Each point is reached from the start by the listed moves, each made 0, 1 or 2 times, or once backwards (-1), plus a little noise. Is the number of moves made odd or even? Then give how often each move was made.

Moves:
(1): [ 0.22 -0.08 -0.02]
(2): [ 0.21 -0.06 -0.27]
Start: [ 0.05 -0.15  0.13]
Points:
[ 0.27 -0.22  0.11] => odd (1, 0)
[ 0.92 -0.42 -0.45] => even (2, 2)
[ 0.49 -0.30  0.08] => even (2, 0)

Moves:
(1): [0.08 0.21 0.13 0.06 0.12 0.05 0.16 0.08]
(2): [ 0.21 -0.07 -0.06  0.15 -0.18 -0.16 -0.08 -0.01]
(3): [-0.03  0.19  0.01  0.11  0.10  0.11  0.06 -0.13]
(4): [ 0.21 -0.09  0.04 -0.32 -0.14  0.05  0.06  0.10]
(5): [ 0.15 -0.10 -0.08  0.17 -0.09 -0.05  0.16  0.06]
(6): [-0.07  0.00 -0.05  0.02  0.07  0.20 -0.26  0.18]
(7): [ 0.01  0.14 -0.12  0.01  0.11 -0.15  0.24 -0.03]
(8): [-0.23 -0.01  0.16  0.21 -0.51  0.03 -0.08 -0.07]
Start: [ 0.04  0.09  0.09  0.07  0.11  0.02 -0.02  0.03]
Points:
[ 0.11  0.06  0.02  0.52 -1.19 -0.52  0.58 -0.42] => even (-1, 1, 1, 1, 1, -1, 2, 2)
[ 0.02  0.09  0.11  0.65 -1.11 -0.15  0.65 -0.44] => even (-1, 0, 2, 1, 2, -1, 1, 2)
[ 0.02 -0.15 -0.16  0.92 -1.17 -0.54  0.36 -0.14] => even (-1, 1, 0, 0, 2, 0, 2, 2)
[ 0.42 -0.11  0.10 -0.54 -0.26 -0.01  0.26 -0.14] => odd (-1, 0, 1, 2, 0, -1, 0, 0)
[ 0.28  0.66 -0.03 -0.02  0.31 -0.21  0.88 -0.38] => even (0, 0, 2, 1, 0, -1, 2, 0)
[ 0.76 -0.48  0.25 -0.56 -0.62 -0.20 -0.03  0.21] => even (0, 1, -1, 2, 0, -1, -1, 0)

Moves:
(1): [ 0.07  0.13 -0.06 -0.03 -0.16  0.20 -0.11  0.09  0.17 -0.14 -0.10 -0.03
 -0.23 -0.03 -0.01]
(2): [-0.11 -0.11  0.06 -0.16 -0.16 -0.01  0.14 -0.02  0.02 -0.01  0.09  0.08
  0.04 -0.01 -0.07]
(3): [-0.09  0.28 -0.21  0.03 -0.05 -0.03  0.23 -0.07  0.05  0.10 -0.20  0.05
 -0.14 -0.06 -0.08]
(4): [-0.04  0.15  0.06  0.09 -0.08  0.09 -0.01 -0.07  0.13  0.07 -0.01 -0.01
  0.35  0.11  0.04]
(5): [ 0.00  0.05 -0.11  0.04 -0.12 -0.02 -0.10  0.00 -0.01  0.13  0.01  0.10
 -0.08  0.08 -0.08]
(6): [ 0.37 -0.13 -0.11  0.02 -0.06 -0.02  0.01 -0.30  0.07  0.05 -0.14 -0.01
 -0.10 -0.13 -0.26]
(7): [-0.17  0.00  0.06 -0.17  0.09  0.00 -0.02 -0.01 -0.11  0.00  0.03 -0.12
  0.03  0.07 -0.08]
(8): [ 0.11 -0.08  0.00  0.00 -0.07  0.07 -0.03  0.16  0.22  0.11  0.02 -0.01
  0.18  0.09  0.33]
(9): [ 0.00  0.05  0.11  0.04  0.00  0.10  0.09  0.03 -0.11  0.02  0.04  0.04
  0.01  0.11  0.07]
(10): [ 0.24  0.03  0.02 -0.02  0.02 -0.03 -0.04  0.14  0.08  0.13  0.11 -0.02
 -0.03 -0.09 -0.03]
(11): [ 0.29  0.03 -0.11 -0.08 -0.17 -0.02 -0.14 -0.03 -0.07  0.08  0.09 -0.08
 -0.04 -0.10  0.16]
(12): [ 0.07  0.09 -0.08 -0.14  0.07  0.03  0.15 -0.02 -0.11 -0.01  0.13  0.16
  0.13  0.07 -0.19]
(13): [-0.08  0.33 -0.09 -0.16  0.01  0.11 -0.12  0.20  0.03  0.20 -0.23  0.31
 -0.08 -0.11  0.23]
(14): [-0.23 -0.09 -0.20  0.21  0.04  0.12  0.01 -0.03 -0.04 -0.11 -0.19  0.01
 -0.01 -0.18 -0.11]
Start: [-0.16  0.03 -0.24 -0.05  0.11  0.15  0.24 -0.06  0.10  0.02  0.16  0.08
 -0.04 -0.03 -0.03]
Points:
[ 0.00  0.10 -1.28  0.47 -0.60 -0.12  0.14  0.05  0.30  0.33 -0.04 -0.15
 -0.71 -0.45  0.38] => even (0, 0, 2, -1, 2, -1, -1, 1, -1, 0, 2, -1, -1, 1)
[ 0.98  0.43 -0.53 -0.47 -0.29  0.08 -0.56 -0.42 -0.11  0.86 -0.07  0.00
 -0.64 -0.05  0.14] => odd (0, -1, 0, 0, 2, 2, 2, 0, 1, 0, 2, -1, 1, -1)
[-0.28  1.78 -0.85  0.12  0.21  0.54  0.59 -0.03 -0.27  0.90 -0.52  0.87
  0.33 -0.26  0.03] => odd (-1, -1, 2, 2, 0, 0, 0, -1, 2, 1, 1, 1, 2, 1)
[-0.22  0.38 -0.30 -0.91 -0.04 -0.09  0.49  0.18 -0.09  0.75  0.34  0.26
  0.03 -0.33 -0.08] => even (-1, 2, 1, 0, 0, 0, 2, 0, 0, 2, 1, 0, 1, 0)
[ 0.78  0.37 -0.49 -0.05 -0.58  0.93 -0.37 -0.13  0.62  0.09 -0.65  0.47
 -0.65 -0.98  0.03] => odd (2, 1, -1, 1, -1, 2, -1, -1, 1, 1, 1, -1, 2, 1)
[ 1.26  0.54 -0.57 -0.22 -0.06  0.39  0.24 -0.73  0.54 -0.24 -0.06  0.21
 -0.27 -0.26 -0.93] => odd (2, -1, 0, 1, -1, 2, -1, -1, -1, 0, 0, 2, 0, -1)
[ 0.70  0.44 -0.29  0.15 -0.84  0.55 -0.40  0.57  1.32  0.57  0.17  0.12
 -0.12  0.32  0.86] => odd (2, 0, 0, 1, 2, 0, -1, 2, 0, 1, 0, -1, 0, -1)
[-0.12 -0.22 -0.90  0.33  0.11  0.52  0.26 -0.20  0.21  0.22 -0.78  0.60
 -0.56 -0.49 -0.41] => even (0, 0, 0, -1, 1, 2, 0, 1, 1, 0, -1, 0, 1, 2)
